Rows are points. The ring and each string are closed loops that go straight from each point to the next, and from the last back to the first. Before rounding, they use only three directions, however many columns there are. How many times does the string pass through the ring? Passing back the other way cancels.

Ring (6 x 4)
[[ 5.2 -1.1 -3.1 -1.5]
 [ 4.2  3.1 -2.9 -1.4]
 [ 1.9  5.2 -0.1  1.4]
 [ 1.2  2.8  2.7  3.9]
 [ 2.5 -3.3  2.0  3.6]
 [ 3.7 -4.4 -0.1  1.7]]
String (23 x 4)
[[ 2.2 -2.1  5.1  5.5]
 [ 0.6 -4.4  2.8  5.3]
 [ 0.7 -3.9  0.3  3.6]
 [ 4.0 -1.1  0.9  1.7]
 [ 2.8 -0.8 -0.4  1.6]
 [ 1.3 -4.9 -2.8  1.5]
 [ 1.7 -4.7 -3.7  0.6]
 [ 2.6 -0.8 -1.5  1.0]
 [ 2.7 -1.9 -3.6 -0.2]
 [ 3.9 -0.1 -1.4  0.2]
 [ 7.1  1.1 -1.7 -2.0]
 [ 6.1  2.7 -4.2 -3.2]
 [ 7.3  4.2 -1.3 -2.3]
 [ 4.0  2.2 -0.7  0.2]
 [ 1.2  2.6 -2.6  0.6]
 [ 1.0  6.5 -2.3  0.4]
 [-0.9  5.0 -2.1  1.7]
 [ 0.1  2.5 -1.1  2.2]
 [ 0.0  6.1  2.2  3.8]
 [-1.0  3.2  1.2  4.2]
 [ 1.3  1.2  0.9  3.0]
 [ 1.1  0.4  0.5  2.9]
 [-0.6 -0.9  2.3  5.2]]
Times through: 0
String (24 x 4)
[[ 3.4  0.9  1.1  1.9]
 [ 3.5  1.2  5.6  4.6]
 [ 1.5 -1.5  5.3  6.0]
 [ 0.1 -2.6  0.6  3.9]
 [ 1.6 -1.3 -0.5  2.2]
 [ 2.1 -6.8 -0.5  2.7]
 [ 6.5 -6.4  0.1  0.5]
 [ 6.7 -3.1 -0.2 -0.3]
 [ 3.6 -1.2 -1.3  0.5]
 [ 2.4 -2.8 -4.2 -0.3]
 [ 5.5 -3.8 -4.6 -2.2]
 [ 7.4 -2.2 -1.4 -1.5]
 [ 5.1 -0.3  0.2  0.5]
 [ 1.8 -2.3 -2.5  1.0]
 [ 2.5 -5.1 -2.1  1.2]
 [ 4.5 -5.9  1.2  2.3]
 [ 5.2 -1.9  2.7  2.3]
 [ 2.4 -1.0  0.9  2.6]
 [ 0.2 -1.2  1.3  4.1]
 [ 2.5  0.4  0.7  2.2]
 [ 3.1  2.2  4.6  4.1]
 [ 0.6  3.9  5.6  5.9]
 [-1.5  2.2  1.5  4.7]
 [-0.7  0.8 -0.4  3.3]]
Times through: 1

Ring (6 x 9)
[[-1.5 -2.1  3.4 -2.7 -4.9  0.2  1.6 -2.4  0.4]
 [-2.6  0.5  1.7  1.6 -5.3  2.0 -3.0 -1.5  0.2]
 [-2.2  1.8 -1.7  4.6 -1.9  3.4 -3.0  1.5  3.7]
 [-1.3  0.9 -3.8  3.1  2.1  4.1  0.9  4.3  5.7]
 [-1.4 -0.9 -1.4 -1.7  0.9  3.7  3.2  2.9  2.0]
 [-1.2 -2.4  1.4 -4.0 -1.6  1.6  4.1  0.3  0.8]]
String (26 x 9)
[[-0.7  1.6 -4.8  6.4  2.3  3.2 -0.1  4.4  9.7]
 [-0.9  0.3 -2.5  3.2  0.5  2.4  0.9  2.6  6.7]
 [-1.5 -0.1 -0.8  1.0 -1.2  2.6  0.6  1.4  3.3]
 [-1.4 -0.1 -1.0  1.1 -0.9  2.6  0.8  1.6  3.6]
 [-0.8  0.0 -2.6  2.3  1.2  2.6  1.8  3.0  6.5]
 [-0.5  0.5 -5.1  3.1  4.3  4.0  3.0  5.7  8.3]
 [-1.9  1.0 -4.6  1.1  3.6  6.3  1.6  5.9  2.8]
 [-2.4  0.3 -2.7 -1.2  1.9  6.1  1.7  4.5 -0.4]
 [-1.3 -1.7 -1.3 -3.9  2.0  4.1  5.2  3.5  0.9]
 [-0.6 -2.7  0.3 -4.1  0.3  1.7  5.9  1.5  2.7]
 [-0.9 -1.4  0.1 -0.9 -1.1  1.4  2.9  0.8  3.8]
 [-2.2 -0.7  0.9 -1.7 -2.5  2.9  0.7  0.3 -0.6]
 [-1.8 -2.6  3.2 -5.3 -3.7  1.3  3.3 -1.3 -1.8]
 [-0.3 -4.5  4.1 -6.7 -3.4 -1.3  6.7 -2.3  1.4]
 [-0.3 -3.3  2.4 -3.9 -2.3 -0.6  5.4 -1.1  3.5]
 [-1.3 -1.1  0.4 -0.8 -1.8  1.7  1.9  0.5  2.6]
 [-1.7 -0.6  0.3 -0.5 -1.9  2.4  1.0  0.7  1.6]
 [-0.7 -2.3  0.7 -2.6 -0.9  1.0  4.4  0.6  3.4]
 [-0.8 -2.7  0.4 -4.6  0.3  2.1  5.8  1.6  1.7]
 [-1.9 -1.0 -1.0 -3.1  0.8  4.5  3.2  3.0 -0.4]
 [-2.2  0.2 -2.6 -1.2  2.0  5.7  2.0  4.4  0.2]
 [-1.2  0.3 -4.2  1.0  3.7  4.8  2.9  5.4  4.9]
 [-0.5 -0.5 -2.4  1.5  1.4  2.3  2.9  3.0  6.8]
 [-1.5  0.1 -1.4  1.4 -0.4  2.9  0.7  2.0  3.7]
 [-2.3  1.6 -2.7  3.2  0.0  4.7 -1.6  3.2  2.7]
 [-1.4  2.8 -5.8  7.3  2.7  4.9 -1.8  5.4  8.1]]
Times through: 2
String (25 x 9)
[[-2.4  0.8  0.0  2.1 -3.1  2.9 -2.1  0.3  1.4]
 [-3.7  2.5  0.3  4.1 -5.3  4.1 -6.3 -0.4 -1.3]
 [-3.3  2.7 -0.1  5.9 -5.3  3.3 -6.8 -0.6  1.1]
 [-1.3  0.7 -0.9  4.1 -2.3  1.6 -1.4  0.5  5.7]
 [-1.2  0.0 -0.9  2.1 -1.3  1.9  0.4  1.1  4.9]
 [-2.5  1.8 -1.8  3.7 -1.6  4.2 -2.8  2.0  2.1]
 [-2.3  2.5 -3.7  5.3  0.3  5.0 -2.8  3.7  4.1]
 [-2.1  2.4 -4.7  4.9  2.0  5.7 -1.7  5.0  4.5]
 [-0.8  1.4 -6.3  4.3  5.2  5.2  2.0  6.8  8.2]
 [-1.6  1.0 -5.1  1.6  4.2  6.1  2.0  6.3  4.0]
 [-0.4 -1.1 -2.9 -0.3  3.0  3.0  4.8  4.1  6.1]
 [-1.2 -0.7 -0.7 -0.2 -0.5  2.4  2.1  1.6  3.4]
 [-2.0 -0.1 -0.4 -0.3 -1.4  3.4  0.5  1.4  0.9]
 [-2.3 -0.3 -0.6 -1.6 -0.6  4.3  1.2  2.1 -0.5]
 [-2.2 -0.7 -1.1 -2.8  0.7  4.8  2.6  3.1 -0.9]
 [-1.9 -0.7 -1.9 -2.8  1.9  5.1  3.5  4.0  0.1]
 [-0.5 -1.3 -2.4 -1.0  2.6  2.9  4.9  3.7  5.4]
 [-1.1 -0.6 -1.3  0.4  0.2  2.5  2.2  2.2  4.3]
 [-2.1  0.5 -1.5  1.0 -0.4  4.0  0.0  2.4  1.8]
 [-1.7  1.7 -4.6  4.0  2.5  5.2 -0.2  5.1  5.2]
 [-0.7  1.7 -5.3  6.1  3.0  3.7  0.2  5.0  9.5]
 [-2.1  2.8 -4.1  6.7  0.3  4.6 -3.3  3.7  5.7]
 [-2.4  2.7 -2.8  6.6 -1.5  4.0 -4.4  2.2  4.4]
 [-1.6  1.4 -1.5  5.2 -2.2  2.1 -2.5  0.9  5.7]
 [-1.3  0.0 -0.4  2.0 -2.0  1.7  0.0  0.6  4.4]]
Times through: 4
